Each row is a point. Any point is a mix of the corners, with weights that add up to 1. It lies inside the corners' shape when no weight is negative. Is each point inside? If not, which corners have a negative weight?

Corners:
(1): 0.078, -0.014, 0.011
(2): 0.000, -0.035, -0.071
(3): -0.026, 0.048, 0.018
(4): -0.062, 0.039, 0.058
Points:
-0.003, 0.018, 0.026 -> inside
-0.003, 0.027, 0.043 -> outside (2)
0.065, -0.011, 0.009 -> inside
0.066, -0.011, 0.009 -> inside
-0.023, 0.043, 0.016 -> inside
-0.053, 0.035, 0.050 -> inside
-0.041, 0.030, 0.039 -> inside

Corners:
(1): 0.049, 0.061, 0.014, -0.008, -0.047, -0.028, 0.029, -0.054, -0.042
(2): -0.063, -0.018, 0.013, 0.032, 0.070, -0.031, -0.073, -0.052, 0.033
(3): -0.053, -0.035, -0.029, -0.071, -0.048, 0.001, -0.025, 0.027, -0.074
(4): 0.020, 0.048, 0.004, 0.038, -0.038, -0.031, -0.035, -0.044, 0.061
(5): -0.037, -0.061, -0.075, -0.057, -0.024, -0.056, 0.037, -0.019, 0.082
(6): 0.010, 0.028, -0.008, 0.049, -0.093, -0.072, 0.057, 0.037, -0.053
(7): 0.074, 0.004, -0.005, -0.067, -0.044, -0.072, 0.085, 0.048, 0.034
(8): -0.022, 0.025, -0.008, 0.004, -0.007, -0.013, 0.055, -0.005, 0.024
(9): -0.019, -0.036, 0.018, -0.014, -0.024, 0.033, -0.013, -0.029, -0.100
(10): 0.043, 0.015, -0.027, 0.059, 0.073, -0.002, -0.046, -0.077, 0.057
Points:
-0.004, 0.004, -0.007, -0.018, -0.014, -0.039, 0.021, 0.016, -0.012 -> outside (4, 5, 9)
-0.016, 0.003, -0.007, 0.004, -0.033, -0.042, 0.018, -0.005, -0.007 -> outside (10)
-0.038, -0.007, 0.007, 0.004, -0.014, -0.003, -0.013, -0.029, -0.030 -> outside (7, 10)
0.026, 0.024, -0.005, 0.009, -0.020, -0.032, 0.023, -0.031, 0.004 -> outside (3)
-0.010, -0.001, -0.012, 0.010, -0.029, -0.046, 0.014, -0.002, -0.004 -> inside

Corners:
(1): 0.013, -0.043, -0.025, 0.013, 0.012, 0.020, 0.012, -0.072, -0.052, 0.012, 0.005, 0.034, 0.005, 0.041, 0.073, -0.013, 0.079, 0.112
(2): 0.051, -0.078, -0.001, -0.010, -0.047, 0.025, -0.002, 0.036, 0.029, -0.038, 0.053, 0.074, 0.050, 0.035, 0.000, 0.027, -0.024, 0.022
(3): 0.063, -0.027, -0.013, 0.032, -0.039, -0.040, 0.046, 0.000, 0.007, -0.012, 0.013, -0.014, 0.028, 0.003, -0.022, 0.012, -0.093, 0.026
(4): 0.049, -0.017, -0.023, 0.049, 0.017, -0.002, 0.099, 0.009, 0.002, -0.011, 0.032, 0.069, 0.008, 0.021, -0.011, -0.062, 0.052, -0.009
(5): 0.028, -0.031, -0.016, 0.022, -0.011, -0.040, -0.002, -0.041, 0.042, 0.000, 0.005, -0.095, 0.047, -0.050, 0.042, 0.004, 0.002, -0.013
(6): 0.047, -0.054, -0.031, -0.037, 0.017, -0.019, -0.009, 0.046, 0.039, -0.005, -0.008, -0.081, -0.045, 0.031, 0.004, -0.001, -0.021, -0.042
(7): 0.058, -0.092, -0.007, 0.029, -0.007, -0.001, -0.003, 0.056, -0.002, -0.043, -0.140, 0.007, 0.062, -0.013, -0.063, 0.010, -0.023, 0.001
(8): -0.117, -0.058, -0.015, 0.064, 0.060, 0.047, -0.007, 0.059, 0.001, -0.032, 0.000, 0.047, 0.012, -0.034, -0.027, -0.019, 0.028, -0.019
(9): -0.007, -0.032, 0.007, -0.005, 0.002, -0.031, -0.028, -0.077, 0.018, 0.035, 0.006, -0.006, -0.096, 0.068, -0.024, -0.068, 0.009, 0.014
(10): 0.074, -0.016, -0.009, 0.031, -0.031, -0.026, 0.029, -0.002, 0.013, -0.015, 0.024, -0.029, -0.005, -0.010, 0.141, -0.027, 0.031, -0.025
(11): -0.125, 0.015, 0.045, -0.041, 0.031, 0.002, -0.035, -0.088, -0.021, 0.040, -0.071, -0.033, 0.040, 0.001, -0.031, -0.005, -0.069, -0.023
(12): 0.034, -0.015, 0.016, 0.068, 0.016, 0.038, -0.033, 0.003, -0.016, 0.046, -0.026, 0.073, 0.014, 0.006, 0.005, 0.033, 0.033, -0.037
(13): 0.056, 0.028, -0.036, 0.027, -0.029, -0.023, -0.012, -0.045, 0.062, 0.028, 0.041, -0.065, -0.033, 0.038, 0.106, -0.061, 0.075, 0.031
(14): 0.036, 0.015, 0.061, 0.009, -0.004, -0.037, 0.068, -0.049, 0.007, 0.008, 0.026, 0.043, 0.013, -0.048, 0.010, 0.014, 0.040, 0.055
(15): -0.097, -0.103, 0.020, 0.036, -0.034, -0.003, 0.036, -0.005, -0.046, -0.050, -0.002, 0.003, 0.050, 0.050, -0.060, 0.002, 0.021, 0.027
(16): 0.059, 0.019, -0.044, -0.054, -0.023, -0.023, -0.025, 0.006, 0.043, 0.041, 0.033, 0.072, -0.072, -0.012, -0.021, 0.035, 0.005, -0.028
(17): -0.143, -0.068, -0.013, 0.068, 0.024, 0.008, 0.059, -0.051, 0.027, -0.027, 0.008, 0.044, -0.001, 0.062, -0.063, 0.043, 0.046, -0.012
(18): 0.053, -0.009, 0.030, 0.055, -0.033, 0.065, 0.012, -0.054, -0.029, -0.007, -0.103, -0.032, 0.040, -0.041, 0.020, -0.005, 0.037, -0.018
(19): 0.034, 0.047, -0.006, 0.035, 0.028, -0.002, -0.022, -0.066, 0.016, -0.022, 0.032, 0.024, -0.043, 0.011, -0.010, 0.026, 0.042, -0.036
Points:
0.001, -0.039, -0.006, 0.025, -0.006, 0.000, 0.015, -0.011, 0.014, -0.012, 0.006, 0.019, 0.011, 0.020, -0.010, 0.013, 0.002, 0.000 -> inside
0.048, -0.017, -0.005, 0.011, -0.011, -0.011, 0.008, -0.022, 0.007, 0.007, -0.003, 0.002, 0.003, 0.008, 0.015, -0.010, 0.008, 0.004 -> outside (8, 17)
-0.014, -0.018, 0.006, 0.042, 0.003, 0.008, 0.017, -0.046, -0.003, -0.001, 0.010, 0.015, 0.003, 0.009, 0.016, -0.017, 0.036, 0.011 -> outside (6, 7, 16)
0.026, -0.034, -0.011, 0.012, -0.008, -0.004, 0.005, 0.000, 0.016, -0.006, -0.004, 0.013, 0.005, 0.005, -0.001, 0.000, 0.007, -0.003 -> inside

Corners:
(1): -0.010, -0.062, -0.030, -0.091, -0.043, -0.029, -0.001, -0.020, -0.022, 0.013, 0.075, -0.045, -0.057, -0.005, -0.010, 0.060, 0.007, -0.029, -0.078, 0.003
(2): -0.034, -0.007, 0.000, 0.021, -0.028, -0.021, 0.039, 0.034, 0.017, 0.054, 0.028, -0.049, 0.021, -0.006, 0.037, 0.026, 0.031, -0.038, -0.100, 0.016
(3): -0.001, -0.043, 0.051, -0.024, 0.052, -0.026, 0.016, 0.024, 0.045, 0.007, 0.004, -0.001, -0.023, 0.056, 0.005, 0.011, 0.000, -0.045, -0.010, 0.032
(4): 0.019, 0.010, -0.068, -0.025, -0.052, -0.030, 0.006, -0.014, -0.015, 0.053, 0.072, -0.019, -0.038, 0.031, 0.062, 0.042, 0.002, -0.013, -0.063, -0.005
(5): -0.002, 0.066, 0.012, -0.020, -0.014, 0.019, -0.059, 0.024, 0.054, 0.006, -0.012, -0.025, -0.036, -0.013, 0.046, 0.018, -0.014, 0.077, -0.001, -0.050
(6): 0.043, 0.065, 0.091, -0.013, 0.064, 0.029, 0.019, -0.016, -0.014, 0.046, -0.073, 0.045, -0.069, -0.031, -0.009, -0.029, -0.022, 0.021, 0.109, 0.003
(7): -0.071, -0.097, -0.074, -0.059, -0.005, 0.045, 0.067, -0.037, 0.038, -0.016, 0.101, -0.011, -0.046, 0.055, 0.041, 0.045, 0.056, -0.068, -0.077, 0.011
(8): 0.108, 0.039, 0.081, 0.013, 0.014, 0.018, -0.049, 0.011, 0.013, 0.027, -0.080, 0.033, -0.022, -0.050, 0.025, -0.073, -0.017, 0.041, 0.043, -0.013
(9): 0.035, 0.044, -0.032, -0.080, -0.007, 0.000, 0.001, 0.036, 0.051, -0.002, 0.118, -0.131, -0.057, 0.013, 0.034, 0.071, 0.004, -0.014, -0.064, -0.032
(10): 0.031, 0.054, 0.066, 0.042, 0.016, 0.015, -0.040, -0.049, 0.004, 0.008, -0.090, 0.096, -0.018, -0.033, -0.071, -0.056, -0.011, -0.032, 0.025, -0.018
(11): -0.035, -0.016, -0.048, -0.094, -0.011, -0.007, 0.092, -0.022, 0.053, 0.024, 0.024, -0.027, -0.004, 0.005, 0.019, 0.021, 0.016, -0.040, -0.015, 0.030
(12): 0.038, 0.041, 0.040, -0.012, -0.036, -0.030, -0.070, 0.057, 0.015, 0.017, 0.071, 0.023, -0.082, -0.060, 0.013, -0.009, -0.059, 0.036, 0.034, -0.022
(13): -0.041, -0.044, 0.025, -0.003, 0.012, 0.024, 0.042, 0.013, 0.013, 0.049, -0.052, 0.019, 0.016, 0.015, -0.028, -0.042, 0.040, -0.049, 0.047, -0.036
(14): 0.040, 0.058, 0.046, 0.016, -0.021, -0.058, 0.005, -0.014, 0.049, 0.040, 0.106, -0.058, -0.055, -0.023, 0.005, 0.024, -0.051, 0.034, -0.007, -0.047
(15): -0.009, 0.031, -0.033, 0.007, 0.072, -0.020, 0.086, 0.045, 0.078, -0.011, -0.063, 0.060, 0.041, -0.013, -0.030, -0.034, 0.062, 0.055, 0.002, -0.055
(16): -0.002, 0.022, 0.014, 0.037, -0.007, -0.020, 0.025, -0.002, 0.007, 0.005, -0.076, 0.010, -0.013, -0.045, 0.019, -0.031, -0.050, -0.002, 0.016, -0.028
(17): -0.017, -0.056, 0.003, 0.018, -0.019, 0.047, 0.042, 0.039, 0.053, -0.012, -0.014, 0.015, 0.006, 0.010, 0.000, 0.064, 0.082, 0.022, 0.003, 0.019
(18): -0.033, 0.001, 0.025, -0.008, 0.058, -0.016, 0.088, -0.003, 0.044, -0.065, -0.040, 0.068, 0.030, 0.033, 0.003, -0.081, 0.092, -0.013, 0.047, -0.025
(19): -0.022, -0.009, -0.010, -0.053, -0.006, -0.027, 0.020, -0.012, 0.007, 0.005, 0.125, -0.019, 0.004, -0.021, 0.028, 0.086, -0.007, -0.045, -0.069, -0.017
(20): 0.070, 0.041, 0.036, 0.026, 0.016, 0.087, -0.076, 0.026, -0.035, 0.011, -0.035, 0.043, 0.005, -0.058, -0.054, -0.063, -0.005, 0.059, 0.046, 0.017
(21): -0.040, -0.014, 0.001, -0.046, -0.040, 0.059, 0.079, 0.003, 0.051, 0.027, 0.034, 0.009, 0.022, 0.050, 0.016, 0.024, 0.008, -0.022, -0.068, -0.025
Points:
-0.021, -0.056, -0.021, -0.031, 0.000, -0.040, 0.065, 0.001, 0.038, 0.009, 0.043, -0.038, -0.007, 0.023, 0.024, 0.034, 0.038, -0.047, -0.047, 0.001 -> outside (5, 6, 10, 12, 20, 21)
0.000, 0.005, 0.011, -0.005, 0.004, -0.008, -0.001, 0.014, 0.018, 0.007, 0.022, 0.004, -0.024, -0.009, -0.004, 0.013, 0.011, -0.003, -0.009, -0.015 -> outside (8, 11, 21)
0.008, 0.013, 0.020, -0.011, 0.001, 0.012, 0.008, 0.007, 0.020, 0.016, 0.000, 0.009, -0.015, -0.021, -0.007, -0.010, 0.004, 0.003, 0.007, -0.016 -> outside (3, 4)
-0.009, -0.027, 0.011, -0.034, -0.011, 0.026, 0.020, -0.004, 0.039, 0.005, 0.047, -0.035, 0.002, 0.014, 0.005, 0.027, 0.032, -0.027, -0.042, 0.002 -> outside (4, 6, 12, 15, 16)
-0.007, -0.011, 0.013, -0.018, 0.003, 0.011, 0.025, 0.007, 0.029, 0.010, 0.000, 0.004, -0.013, -0.004, 0.000, 0.008, 0.019, -0.007, -0.001, -0.008 -> outside (4)
0.020, 0.010, -0.015, -0.026, 0.000, 0.039, 0.014, -0.007, 0.016, 0.020, -0.047, 0.013, -0.024, -0.011, -0.009, -0.004, 0.016, 0.014, 0.002, -0.017 -> outside (2, 3, 12, 14, 18, 19)

Corners:
(1): -0.020, 0.008, 0.002, -0.044, 0.021, 0.027, -0.025, 0.007, -0.079, -0.063, -0.006, 0.005, 0.012, -0.046, 0.002, -0.030, 0.034, 0.039, 0.026, 0.022
(2): -0.019, -0.051, -0.096, -0.030, 0.017, 0.110, -0.009, 0.033, -0.011, 0.009, -0.072, 0.048, -0.018, -0.032, -0.010, -0.004, 0.028, 0.037, -0.021, 0.068
(3): -0.005, 0.070, 0.029, 0.034, 0.043, 0.004, 0.008, -0.024, 0.036, 0.022, -0.014, -0.031, -0.044, -0.048, 0.028, -0.098, -0.006, 0.000, 0.025, 0.033
(4): -0.002, 0.131, 0.000, 0.001, 0.029, -0.026, -0.015, 0.035, 0.048, -0.016, -0.036, -0.043, 0.006, 0.044, 0.006, 0.039, 0.044, 0.043, -0.015, -0.002
(5): 0.022, 0.089, 0.026, -0.034, 0.045, 0.044, -0.162, -0.016, 0.009, 0.010, -0.023, 0.000, -0.029, 0.003, -0.045, 0.015, -0.069, 0.020, -0.028, 0.035
(6): 0.000, -0.028, 0.000, 0.016, 0.012, 0.030, 0.002, -0.044, 0.041, 0.014, -0.022, -0.023, 0.056, -0.062, -0.038, -0.033, 0.046, -0.118, 0.015, -0.007
(7): -0.001, -0.073, -0.018, -0.019, -0.037, 0.065, -0.040, -0.032, 0.029, 0.024, -0.074, 0.007, 0.019, -0.086, -0.140, -0.003, -0.011, 0.029, -0.011, -0.060
(8): -0.077, -0.002, 0.010, -0.022, 0.002, -0.015, -0.043, -0.024, 0.036, -0.031, -0.032, -0.027, 0.009, 0.024, -0.086, -0.058, -0.004, 0.027, -0.028, 0.041
(9): 0.028, -0.043, -0.004, -0.046, -0.035, 0.026, -0.079, 0.139, -0.001, 0.010, 0.049, -0.008, 0.016, 0.000, -0.058, 0.031, 0.059, -0.012, 0.093, 0.126
(10): 0.020, 0.041, -0.051, -0.008, 0.010, 0.067, -0.029, -0.032, -0.061, 0.034, -0.014, 0.007, -0.039, -0.006, -0.055, 0.040, 0.011, -0.010, -0.004, -0.050
(11): 0.006, -0.017, 0.003, 0.057, 0.066, -0.023, 0.031, -0.011, 0.011, -0.039, -0.079, -0.025, -0.022, -0.047, -0.032, -0.018, -0.020, 0.028, -0.026, 0.036
(12): -0.010, -0.065, -0.019, -0.068, -0.051, -0.047, 0.032, 0.047, 0.020, -0.009, -0.075, 0.006, 0.048, 0.014, -0.005, 0.015, -0.005, 0.007, 0.014, -0.038
(13): -0.034, 0.079, 0.011, 0.102, 0.017, -0.011, 0.038, -0.042, 0.032, -0.008, -0.047, 0.046, -0.030, -0.010, -0.002, 0.059, 0.052, -0.047, -0.015, 0.023
(14): 0.001, -0.035, -0.019, -0.049, -0.067, 0.027, -0.016, -0.005, -0.021, 0.021, -0.040, -0.022, 0.065, 0.013, -0.008, 0.026, 0.007, 0.006, 0.051, 0.000
(15): -0.003, -0.037, -0.002, 0.019, 0.015, 0.137, 0.000, -0.039, 0.018, 0.035, -0.037, 0.017, -0.041, -0.004, -0.015, -0.004, 0.072, -0.045, 0.015, -0.032
(16): -0.012, -0.030, -0.011, 0.035, -0.032, -0.009, 0.002, -0.007, 0.034, 0.044, -0.072, -0.034, -0.031, 0.018, 0.013, 0.025, 0.061, 0.017, 0.004, -0.075
(17): -0.053, -0.007, -0.015, 0.014, 0.048, -0.004, 0.005, 0.019, -0.081, -0.007, -0.070, -0.020, 0.099, 0.020, -0.034, -0.044, -0.034, 0.050, -0.020, -0.052
(18): -0.019, -0.004, 0.021, -0.048, 0.023, -0.033, -0.016, 0.061, -0.008, 0.008, 0.080, 0.006, 0.056, -0.007, 0.011, 0.015, 0.043, 0.007, 0.053, 0.108
(19): 0.023, -0.010, -0.090, 0.009, -0.021, -0.007, -0.013, -0.051, -0.010, -0.068, -0.035, 0.080, 0.053, 0.021, -0.037, 0.008, 0.016, -0.012, 0.023, -0.037
(20): -0.191, 0.048, 0.032, 0.021, 0.041, -0.029, 0.018, -0.041, 0.026, -0.055, 0.031, -0.057, 0.016, 0.000, 0.007, -0.015, -0.092, -0.011, -0.019, -0.001
(21): 0.005, 0.020, 0.032, -0.019, -0.107, 0.013, 0.001, 0.009, 0.049, -0.007, 0.089, 0.007, 0.004, -0.017, 0.015, 0.019, 0.042, 0.013, 0.010, -0.023
Points:
-0.004, 0.005, -0.016, -0.005, -0.020, 0.009, -0.012, -0.006, 0.012, -0.015, -0.008, 0.013, 0.019, -0.005, -0.021, 0.007, 0.020, 0.006, 0.010, -0.007 -> inside
-0.004, 0.014, -0.006, -0.014, 0.006, 0.013, -0.035, 0.000, 0.004, -0.001, -0.027, 0.000, 0.003, -0.006, -0.023, 0.002, -0.003, 0.007, 0.004, 0.006 -> inside
-0.015, 0.007, -0.014, -0.026, -0.003, 0.016, -0.034, 0.004, 0.004, -0.004, -0.013, -0.005, 0.013, -0.019, -0.033, -0.016, -0.004, 0.016, 0.003, -0.003 -> outside (11, 13, 14, 15)
-0.020, -0.010, -0.014, 0.020, -0.014, 0.023, 0.008, -0.005, 0.026, 0.004, -0.026, -0.002, 0.012, 0.004, -0.021, 0.007, 0.034, 0.011, 0.014, 0.001 -> outside (1, 5, 6, 10, 12)

Corners:
(1): -0.028, 0.007, 0.049, -0.039, 0.009, -0.056, -0.033, -0.014, 0.072, 0.001, -0.017, 0.004, -0.033, 0.023, 0.092, 0.005, 0.016, 0.065, -0.013, 0.066
(2): -0.013, -0.043, -0.037, 0.017, 0.021, -0.088, -0.034, -0.045, 0.023, 0.011, -0.027, -0.037, -0.091, 0.021, 0.068, 0.053, -0.020, -0.046, -0.010, 0.102
(3): 0.067, 0.000, -0.041, -0.004, -0.007, 0.035, 0.009, 0.005, 0.036, 0.044, 0.113, 0.019, 0.003, 0.100, -0.061, -0.048, 0.043, -0.049, -0.076, -0.165
(4): 0.035, 0.017, -0.005, 0.058, -0.014, -0.019, -0.043, -0.005, -0.003, 0.005, 0.093, -0.012, -0.014, 0.091, -0.031, -0.063, 0.055, -0.036, -0.011, -0.075
(5): 0.021, -0.021, 0.030, -0.017, -0.019, -0.028, -0.035, -0.009, 0.000, 0.021, -0.042, -0.002, 0.048, -0.128, -0.025, -0.060, -0.056, -0.051, 0.043, 0.042
(6): -0.005, 0.032, -0.015, -0.042, 0.004, 0.043, 0.009, 0.002, -0.046, 0.039, -0.054, -0.025, 0.037, -0.013, 0.019, -0.014, -0.006, -0.039, 0.035, 0.063
(7): -0.027, -0.061, -0.003, 0.044, -0.062, -0.021, -0.023, 0.078, 0.027, 0.051, 0.044, 0.023, -0.003, 0.037, -0.083, -0.020, 0.007, -0.005, 0.034, -0.036
(8): -0.057, -0.100, -0.026, 0.016, 0.006, -0.006, 0.018, -0.077, 0.009, -0.023, -0.026, -0.004, -0.077, -0.009, 0.046, 0.055, -0.002, 0.027, -0.007, 0.064
(9): 0.002, 0.016, 0.030, 0.014, 0.063, -0.016, -0.025, -0.037, -0.025, -0.008, -0.060, -0.072, 0.110, -0.062, -0.024, 0.010, 0.031, -0.048, 0.039, 0.059
(10): -0.046, -0.008, 0.023, -0.033, 0.009, -0.065, -0.049, -0.068, -0.016, -0.019, -0.026, 0.003, 0.005, 0.035, 0.084, 0.060, -0.002, -0.007, 0.029, 0.032
(11): 0.015, -0.039, -0.056, -0.012, 0.044, -0.007, -0.003, 0.016, -0.001, 0.016, -0.011, -0.047, 0.065, 0.010, -0.003, -0.086, -0.044, -0.068, 0.084, 0.008
(12): 0.028, 0.011, 0.044, -0.025, 0.022, -0.059, 0.058, -0.009, -0.028, 0.058, -0.035, -0.015, 0.079, -0.015, 0.032, -0.028, 0.000, -0.067, 0.004, 0.024
(13): 0.039, -0.015, 0.003, 0.008, -0.041, -0.022, 0.034, 0.056, 0.089, -0.022, 0.057, 0.023, -0.010, 0.054, -0.023, -0.062, 0.024, -0.077, -0.008, -0.083
(14): -0.007, -0.069, -0.003, 0.026, -0.054, -0.039, -0.021, 0.025, 0.016, -0.002, -0.063, -0.052, -0.019, -0.035, 0.055, 0.020, 0.002, 0.040, 0.004, 0.051
(15): -0.015, 0.004, -0.013, -0.036, 0.007, -0.066, -0.002, 0.017, -0.047, 0.011, -0.082, -0.026, 0.048, -0.045, -0.058, -0.066, 0.015, -0.022, 0.022, 0.001
(16): -0.032, -0.050, 0.022, -0.001, 0.031, -0.016, -0.039, -0.026, 0.046, 0.018, -0.015, 0.023, -0.065, -0.050, 0.108, 0.066, 0.043, -0.033, -0.018, 0.013
(17): 0.084, -0.025, 0.016, 0.000, 0.005, 0.004, -0.034, 0.016, -0.011, 0.017, 0.012, 0.043, 0.031, 0.124, -0.055, -0.035, 0.033, -0.030, -0.035, -0.090
(18): 0.021, -0.010, 0.016, -0.019, 0.001, 0.005, -0.014, 0.068, -0.015, -0.013, 0.142, -0.002, 0.021, 0.077, -0.032, -0.038, 0.045, -0.034, -0.022, -0.044
(19): -0.052, -0.002, 0.009, 0.075, 0.030, -0.032, -0.041, -0.007, 0.027, -0.022, -0.018, 0.029, 0.006, -0.009, 0.089, 0.040, -0.041, 0.017, -0.002, 0.060
(20): 0.063, 0.053, 0.050, -0.018, 0.038, -0.025, 0.011, 0.026, -0.031, 0.013, -0.022, -0.046, 0.061, -0.039, -0.036, -0.011, -0.049, -0.006, 0.061, -0.045
(21): 0.053, 0.010, -0.059, -0.026, -0.025, -0.030, -0.031, 0.023, 0.023, -0.011, 0.063, 0.087, 0.011, 0.035, -0.061, -0.073, 0.038, 0.019, 0.019, -0.047
Points:
-0.005, 0.002, 0.007, -0.001, 0.000, -0.011, -0.032, 0.026, 0.010, 0.030, 0.038, 0.027, 0.042, 0.057, -0.033, -0.032, 0.043, -0.011, 0.006, -0.034 -> outside (2, 5, 8, 13, 14, 20)
0.044, 0.002, 0.005, 0.014, -0.003, -0.014, -0.015, 0.022, 0.035, 0.024, 0.035, 0.007, 0.031, 0.028, -0.020, -0.052, 0.016, -0.023, -0.001, -0.059 -> outside (2, 6, 8, 10, 15, 18)
0.006, -0.008, 0.008, -0.004, 0.004, -0.023, -0.013, -0.003, 0.008, 0.012, -0.012, -0.002, 0.019, 0.000, 0.007, -0.018, 0.008, -0.017, 0.011, -0.002 -> outside (2, 18)
-0.003, -0.005, -0.008, -0.008, 0.005, -0.020, 0.007, 0.009, 0.005, 0.011, 0.004, -0.013, 0.016, 0.019, 0.012, -0.009, 0.002, -0.020, 0.007, 0.010 -> outside (4, 5, 16, 17)
0.006, -0.006, 0.003, -0.003, 0.011, -0.026, -0.012, -0.001, 0.010, 0.007, 0.007, 0.001, 0.011, 0.014, 0.006, -0.014, 0.004, -0.024, 0.009, -0.002 -> outside (14)
0.030, -0.021, 0.007, 0.001, -0.002, -0.014, -0.021, 0.010, 0.003, 0.013, 0.001, 0.008, 0.016, 0.043, -0.013, -0.019, 0.015, -0.018, -0.006, -0.025 -> inside
